Every row gives one point. The last column is the point's height on a tilted bowl or saddle (a function of degree 2), plus a little noise. Along how many of its main directions does it bend up, bend down or stay straight?
In the rows, zero is written as 128.

Points, 17 rows:
[[172 114 136 133]
 [172 168 163 148]
 [160  78 117 174]
 [ 84 103 156 171]
 [140  91 149 173]
 [144 139  88 141]
 [189  96 152 164]
 [134 122 133 135]
 [125 180 129 145]
 [107 132 153 136]
 [104 116  85 181]
 [128 147 155 130]
 [ 78 161 127 150]
 [146 131 190 164]
 [138 166 147 134]
 [103 110 100 172]
 [ 86 131 159 139]]
Directions: 2 up, 0 down, 1 straight

Points:
[[130 142  98  84 138]
 [184  95  91 162 187]
 [129  80 134  94 146]
 [122 112 113 126 136]
 [ 97  92  91 170 152]
 [169 156 162 141 166]
 [109 148 117 115 126]
 [143  96 133 147 161]
 [150  92 125 127 156]
 [179 129 102  76 170]
 [168  88 101 134 165]
 [126 138  81 146 138]
 [115 162 129 147 134]
 [ 98 207  97 142 120]
 [142  92 125 128 152]
 [101 146 187  71 175]
 [172 156 111 139 161]
 [102 104 122  85 127]
 [131 137 142 122 144]
 [144 156 180  67 188]
 [144 139  68 153 154]
 [149 131 107 133 148]
 [136 157 143 153 147]]
Directions: 2 up, 0 down, 2 straight

Points, 43 rows:
[[132 139 161 127 123 112 134]
 [176 111 108 120 100 116 136]
 [146 153  96 120 130 114 128]
 [135  80 168 125 103  97 150]
 [146 139 142 174 116 130 133]
 [132 136 165 154  80  94 151]
 [152 151  74 147  85  90 166]
 [ 85 190 135 112 125  89 174]
 [158 108 134 120 131 100 123]
 [176 117  37  96 131 102 157]
 [120 139 103 114  96 150 162]
 [128 158 103 152 112  93 140]
 [109 161 153 161  81 129 173]
 [108 139 125 158  96  87 158]
 [132 150 147 124 133 161 146]
 [ 65 149  94  97 142 117 159]
 [103  90 129 186 107  99 180]
 [138 121  85  98 100 102 155]
 [127 122 127  93 146 124 137]
 [ 88 120 182 122  99  95 180]
 [111 136 159 150 203 129 163]
 [132 147 123 104 140  99 131]
 [106 106 104 143 109 100 157]
 [130 159 156 101 110  81 153]
 [132  96 147 153  64 119 167]
 [115 149  96  88 138 134 143]
 [100 183 135  98 106 122 178]
 [ 68 173 109 104 173 131 147]
 [102 181 172 162 132 145 163]
 [150 132 159 165 135 148 136]
 [170  99 150 102 155  80 132]
 [148 100  76 117  96 109 157]
 [191 120 134 160 200 113 145]
 [179 162 133 139  96 110 138]
 [112  98 105 122 144 191 170]
 [ 78 140  56 108  93 118 194]
 [111 123 122 109 104 118 153]
 [157 128 176 135  91 112 135]
 [112 187 121 176 106 141 165]
 [ 89  93  74 142 198 145 168]
 [152 160 146  85 144 102 142]
 [111  99 119 120 114 120 151]
 [112 158 127 117 166  61 143]]
Directions: 5 up, 0 down, 1 straight

Points:
[[142  93 140  83 132  98 115 130 104]
 [190 169 169 102  99  82 139 185 104]
 [114 108  86 160 127 104 114 153 101]
 [117 112  96 109 120 141 117  68  83]
 [136  89  84 105 116 124  98 152  93]
 [175 113 121 124 122  95 127  99 115]
 [133 200 106 129 152 116 159 123 108]
 [ 92 146 112 156 135  93  88 136 116]
 [186  93 114 166  64 153 128 121 105]
 [117 139 129  62  70 122 114 103  79]
 [166  87  72 119 125 149 101 165  92]
 [117 114 110  93 106 153 135 190 118]
 [133 155 121 145 123 118 123 144 122]
 [122 132 117 145 127 152 102 115 110]
 [191 103 152 132 121  85 105 108 130]
 [154 122 136 163 111 162 140 153 130]
 [139 144 175  93 127  88 166 100 121]
 [158 148  96 197 159  74 154 155  80]
 [119 141 160 119 136 151 180 146 131]
 [144 114 135 140 125 106 128 139 128]
 [138 123 129 135  92 138 186  59 107]
 [125 140 125 116 132 122 186  90 121]
 [ 53 106 137  75 111 133 101 162  96]
 [ 86  88 149  70 134  99 140 109  88]
 [139  80 119 139  99 101 156 132 110]
 [143 147 164 130 185  81 122 144 114]
 [138  68  45 131 158 169 149 123  70]
 [191 177 116 200 110 138 140 137  97]
 [146 113 125 145 190 156 134 128 105]
 [143 185 139 158 117 121 105  91 115]
 [126 112 107 142 106 125  73 171 118]
 [106 151 139 153 138 108 155  89 117]
 [179 101 176 175 120  94 146 160 146]
 [172 161 130 131 129 126 171 172 122]
 [156  97 113 111 108 107 133 143 113]
 [144 188 104  53 102 156 156 123  98]
 [108 198 126 163 156 129 118 146 105]
 [158 147 121  94 159 189 142 118 107]
 [202 106 102 106 110 118  97  99  94]
 [134 127  77  92 155 114 106 116  81]
 [129  97 113 136 160 142 133 111 104]
 [106 178 133 159 121 129 149  81 109]
 [140 129 107 131 105 103 119 118 113]
 [142 106 162 142 110 150 125  89 126]
 [101  63 133 104 113 154 146 133 108]
 [152 108 133 149 118 174 122 130 124]
 [ 99 115 133 101 151 139 123 126 108]
 [189 100 145 161 153  95  96 116 128]
 [145 140 206 117 109 102 128 104 137]
 [ 70  97 132 108 117 131  98 140 109]
 [116  78 134 122  72  91  66 102 108]
 [136  83  87 176 164 111 143  97  70]
 [149  87 162 120 101 125 109 119 132]
 [111  74 137 149 186 116 157 145 103]
 [125 109 126 190 149 129 165 106 100]
 [147 111  99 149 186 120 109  82  75]
 [100 127 155 152 154 113 131 123 125]
 [156 153 119 131 102 117 116  98 114]
 [147  92  87 125 150  98  94 135  85]
 [ 61 123 146 138 115 130 179 131 116]
 [139 146 130 122 107  66 126  99 117]
 [134 146 128  96  99 107 160 126 118]
 [143 107 106  88 116  96 130 109  99]
 [156 148 142 125 177 150  99 118 102]
 [148 139 128 144 132  84 133 133 122]
 [ 70 103 139  86 150 142  73 141  86]
 [155 132 115 154  83 158 124 182 119]
 [145  77 120  89 128  57 183 118  93]
 [139 159 136 134 118 103 147 178 123]
 [121 131  56 106 147 131 192 119 115]
 [117  90 164 144 176 123 147 142 125]
 [129 110 103 120 121 144  85 129 102]
 [117 120 150 114 133 126 189 101 123]
 [164 133  68 128 218 120  42  97   7]
 [ 75 121 146 166 166 153 142 203 127]
 [118 186 152 170 137 168 110 185 119]
 [110  98 142 165 128 122  60 122 133]]
Directions: 1 up, 5 down, 2 straight

Points:
[[122 143 162 129 103 106 128  84 123]
 [117  99 107 122 109 162 132 134 117]
 [142  81 136 112 154 112 103 176 110]
 [155 148 108 148 102 102 149 156 119]
 [ 74  93 151 161 118  77 101 148 146]
 [189 133 164  93 139 152 105 149  82]
 [122 158 147 101 139 149 116 143  98]
 [177 104 142 147 115 116 129  76  95]
 [ 78 125 226 137  61 102 132 106  72]
 [144 164 126 157 116 105 104  82 135]
 [130 127 122 127 100 146 172  98 108]
 [160 189 156 141 128  98 163 168  89]
 [106 156 107 146 142 172 111  74 104]
 [113 121  95  95 153 144 134 134 110]
 [181 122 117 125 106 148 131 130 114]
 [119  65 150  81  98 149 149 118  92]
 [121 121  69 119 123 151 115 114 111]
 [129 132 124 154  49 120 153 109 121]
 [176  86 173 100 106 108 130 160  94]
 [112 127 139 114 121 118 112 102 130]
 [116  68  78 136 163 126 148 108 131]
 [130  95 167 113 177 137 143 109  94]
 [140  91 169 131 128 142  78 167  90]
 [111 154  97 136 130 143 113 122 120]
 [172 160 126 154  73 146  66 100 141]
 [132 130 136 121 116 113 124 112 125]
 [142  96 135 198 138  84 109 151 107]
 [109 115 134  84 110 148 116 108 108]
 [136 113 174 126  56 151  82 150 103]
 [144 141 166 179 153 135 110 115 101]
 [146 187 124 138 123  81 122 136 119]
 [137 117 165 101 122 120 150 163 100]
 [107 118  98 149 173  98 109 181 108]
 [166 124 121 146 107 129 111 141 122]
 [136 142 121 133 129 105  71 118 135]
 [174  94  46 167 101 150 137 106  75]
 [ 99 134 156 105  97 104  93 164 120]
 [142 104 154 111  45 130 139 103 101]
 [127 138 136  64 146  91 210 160  63]
 [118  96 165  83  81 162 147 118  81]
 [119  79  97 117  64 113 120 106 126]
 [158 141 109  80 134 127 159  99  85]
 [146 134  97 146 148  46 122 149 110]
 [146 105 107  67 103 148 164 136 102]
 [190 146 162 124 106 128 146 147 108]
 [188 206 144 150 105 153 174  97 113]
 [151 110 108 147 178 192  89  93  60]
 [138 138 116 114 116 181 132  77  89]
 [115 106 132 144 124 100  87 137 138]
 [168 142 150 104 143 140 128 132  92]
 [106 136 141  89 149 111 114 186  98]
 [181 181  86 134 185 124  88  69  52]
 [144 115 111 164 157  82 105  83 132]
 [157 101 139  83 138  81 130  92 110]
 [134 177 152 174 192 135 114 118  81]
 [ 99 102 125 132 108  94 146 146 132]
 [170  93 123 108 162 115 152 125  92]
 [181 119 113 165 112 107 160 119  97]
 [195 137 138 127 139 131 127  97  85]
 [112  75 111 137 167 132 176 121 133]
 [ 83  98 110  90 116 156 123 116 115]
 [141 153 113 115 166 113 125 133  99]
 [128 120 185 159 105 135 138  97 101]
 [ 79 168 157 175 146  60 157 156  94]
 [109 120 155  73 153 172 128 131  76]
 [179 116 159 126  78  81 122 209 105]
 [133 120 136 163 116 115 163 101 115]
 [122 169 161 151 135 132  99 126 111]
 [ 90 130 123 174 129 111 114 110 144]
 [ 79 100 128 149 129 105 182 120 137]
 [182  95 149 135  97 128 171 149  97]]
Directions: 2 up, 5 down, 1 straight
